Each wall is flat, endless, passes through zero and stands at right angles to its row. A trip goes straight from one point to another. Which walls does it cross, in order?

Walls:
(1): [-46 -10]
(2): [ 16 -20]
(3): [ 20 -15]
(4): [-10 -19]
Trips:
[13 31] to [-40 -16] -> 1, 4
[10 51] to [-14  -3] -> 1, 4
[-9 26] to [-38 -13] -> 4
[-31 -10] to [ 1 34] -> 4, 1
[-16 -37] to [ 33 -16] -> 1, 4
[ 47 -15] to [28 -2] -> none
[-32 -18] to [-26 -26] -> 2

Walls:
(1): [ 33   9 -47   7   9   8 -23 -21 -22]
(2): [ -7  12 -48 -26  20   0  34   8  24]
(3): [ 24 -57  12 -47  22  -4  26  14 -13]
(4): [  4  -7  24 -20  14   0  30  30  34]
(5): [ 31  12   3  -4  32 -14  -3  -6 -23]
Trips:
[ -4 -23  -2 -18  18 -35  12  42  25] to [-19 -48   3 -35 -29 -21 -17  33  11] -> 2
[-35 -17  38  36  34  31 -38  40  14] to [ -6  -1  -9  10 -52  37  -6 -25  -3] -> 4, 1
[ 60 -22  36 -27   9  -4  13  28 -20] to [ 17 -21  -4 -13  40  29  -6 -51 -18] -> 1, 4

Walls:
(1): [ 25 -32   9 -46  25  34   9 -32   3  28 -36  14 -36 -15  -3  27 -22  27]
(2): [-2 48  6  9  6 45 18 11  6 38 -9  0 -5  2  1 11  5 -8]
(3): [-17 -10 -18  -5  14   4  49 -19  31  -3  -1 -31 -10  16   1  15 -26  11]
(4): [ -8  10 -34  -8 -15   2   6  38   7  36 -63 -40  12 -22  18   1   7 -46]
Trips:
[ -8   1   0  53  68   7  25  13 -25 -23  20 -36  -9 -41 -12 -12 -13 -30] to [  1  12 -55  17  19 -39 -13   9  13  -4  -4 -17  19  -5  44  22 -18   6] -> 2
[-14 -63 -10   7  16 -49  24   5  34 -32  30 -34 -36  33  53 -23  -9   9] to [ 22 -28   3 -26  18  58 -18 -59  17  19 -32 -48  24  46  32  15  10 -28] -> 1, 4, 2
[ 20  -2 -22  -6  -2  -7 -26  -4 -46  20   2   5  38   7  -5 -42 -21  14] to [  9  12  42   4  -3 -68 -21  39  -3 -20  12  -5 -65  30  18 -32  36 -54] -> 4
[-24  10  -5  -6  19  -7   9  34  -9 -11  17  -1 -16   0 -50   7  12   4] to [ -6   6  35  13  13  43  12  28  11  -5 -34  13  -9 -20   6 -32 -14 -24] -> 3, 4, 1
[  5 -24 -13  19  31 -17 -32 -57 -68  30  -2  12 -44 -21   7 -12  36 -12] to [-23   5   0   2  16  15  18  24  13   4  22  20 -11  12  40  23 -18   7] -> 2, 3
[ 33  40  -2  -4 -61 -11  52  37  35  -6 -27  27  -9  18  71 -14   2   9] to [ 21  38 -71 -19  31  29  -6  -4  55 -35  13  10 -32 -60 -31 -45 -38 -28] -> 1
[  1 -36   6 -24  31   5 -12  -3 -40  -4  36 -32   7 -15  -5 -36  16  19] to [ 30  11   1  30  24 -37 -29   2 -17  24  14 -16  39  -8 -16  13  -6 -26] -> 1, 4
[-47  61 -11   2   8  20  14 -18  22  13 -14  11 -13   7  -4   7 -12 -43] to [-19  14  37 -52   1   8   0 -11  -2 -18  21 -33  45 -24 -39  42  13  39] -> 1, 4, 2
[-40  29 -13  26  -3 -46   3  42  15  15  -8 -14  -2   9 -40  11 -31 -46] to [-16  47 -19 -11  55  14   5 -16  34 -25  -5  -2  28  99   2  -2 -28 -20] -> 4
[ 17   7   3  -8  32  -4  16  31   5 -15 -49  33 -12 -61  -9  17   3  35] to [ -3  -3   5 -39  18   9 -18  32 -35 -37 -38 -20   3 -25 -13 -30  29  28] -> 2

Walls:
(1): [ -6  -4  33 -20  31  -9  10   8   0 -63   5   7 -53   0  10 -35  -1 -38
   0  -2  -5 -11  16   0  -6 -17  31 -14 -14  41  22  29  14   0  25 -16
  15 -17  33   3  14  -7   7  -8  26  27  86  -2]
(2): [ -3 -13  27   8  46   2  48   5 -44 -18 -21   2  11  29 -36  11  27  24
  20 -31 -34 -24  19 -22 -17  -7  58 -41  27  35 -26 -19   6 -14 -31 -19
  49  -4 -17 -39   8   3 -31  10  28   4  35 -16]
(3): [  1  42 -19 -26 -25 -19 -12 -68  27  21 -12 -18 -35  -5  -3 -23  -6 -33
 -46  19 -21 -59  -8  -9  28  -5  17  25 -50  -1  18  41  26  27 -38  -7
  -7 -44   8 -22  13 -69  25 -11  22   6   4 -40]
(4): [-33  15  -9 -17  31  19 -41  31   1  52  24 -26  29   7  -5 -20 -44  30
  17   9  10  -2  -5 -19   6  48   3  11  20 -16 -34  35 -35  -6  17  -2
  -7   2  -6 -15 -44   7  20 -38 -17   0 -26  36]
(5): [ 44 -10 -39 -13 -24 -54 -15 -12 -22 -66 -37  12 -33   5 -30  21  35  32
   1  32   9   1 -38  29 -41  20  18 -22  13 -31 -18   8  17  -7  34 -18
  27  14 -27  -6 -28   9   3 -31  17  -2   0 -73]
(6): [-14  31 -27   3  34 -44   9 -32  48  26  28  28   2   5  68  23  27 -28
 -14  34 -13   1   2   0  30 -24 -16   0  23  15 -23   2  58  12   8   0
  10 -12   3  13 -24   4   9 -18  -3  24  74  27]
Trips:
[ 19 -11 -28  -3 -36  -1  30 -13 -11   0   8  36  18 -21  36  19 -22 -11
  36  33 -25   7 -59  11  28 -39  -3 -34 -22  27 -16 -13  46  39   7   1
  25 -31   1  20  10 -52  32 -17 -18  42 -15  26] to [ 15 -28  27   2   9  43  29  21   3  60 -32  14 -15  -5   4  22 -24   0
 -33 -19 -37 -10 -18  37   5   1 -11  43 -46   7   0 -10   0  39  17 -14
 -19 -21  55  14   3 -29 -52  -2  20 -12 -21  22] -> 5, 1, 6
[-36   0  17  51   4 -16 -11  44 -17  -5 -11  -2 -14 -29   5 -29 -23  33
  17 -21 -14  13  28  50  24   7  24  14   8  -3 -56  32  11  19 -31  13
 -23  38  -6  27  -6  17   6   8 -10   2   6  -8] to [  1  25   3  33  -3 -54   9  34  -1   3  16  -6  12 -51  -1  37  37  -9
 -37 -17 -63  -1 -15   1  -5   0 -59  18 -10  17  13   1  -5  18   2  14
  36  24 -21   6  12   3   3   3  12  13   7 -17] -> 6, 4, 5, 2, 3
[-24  15 -67  -2   0  53  16  -4 -16  32   4  12  -4  -4 -21 -18 -24  -4
  37  15 -26 -24  -3   5   2  -4   2  23 -37  10 -34  44 -24 -42  37  39
 -40  19  19 -31 -24  21  13   6   6  18 -32 -11] to [ 22   9 -41 -36  -1   5 -42  23  25  -4   5 -34  18  30  11  16  44 -21
  -1   5 -50  27 -18  -3  -5  41  -8 -10  12   5  50   0   1  -2  23  -2
   6  47   4   6  28  -6   7  15 -63  -3   4   7] -> 3, 5, 6
[-32 -33   6  28   8  29  14   6  -9  22  22 -23  21   9  25   3 -10  11
  -2  -1   1   2  -6  25 -13 -23 -48  19   7  28 -19   1  11  46 -36   4
  47  46  28 -14 -29 -22  77  45 -59  -3 -12 -18] to [ 25 -14   4  -6 -49 -26  10 -23 -24 -15 -16  20   1  33 -32 -17  21  30
   5  30  10 -23  35  21  15   1 -25   0  45 -15   4  28  10   2 -17 -36
   0  58 -18 -17   5   2  11  48   7 -56  17  10] -> 6, 4, 2, 5
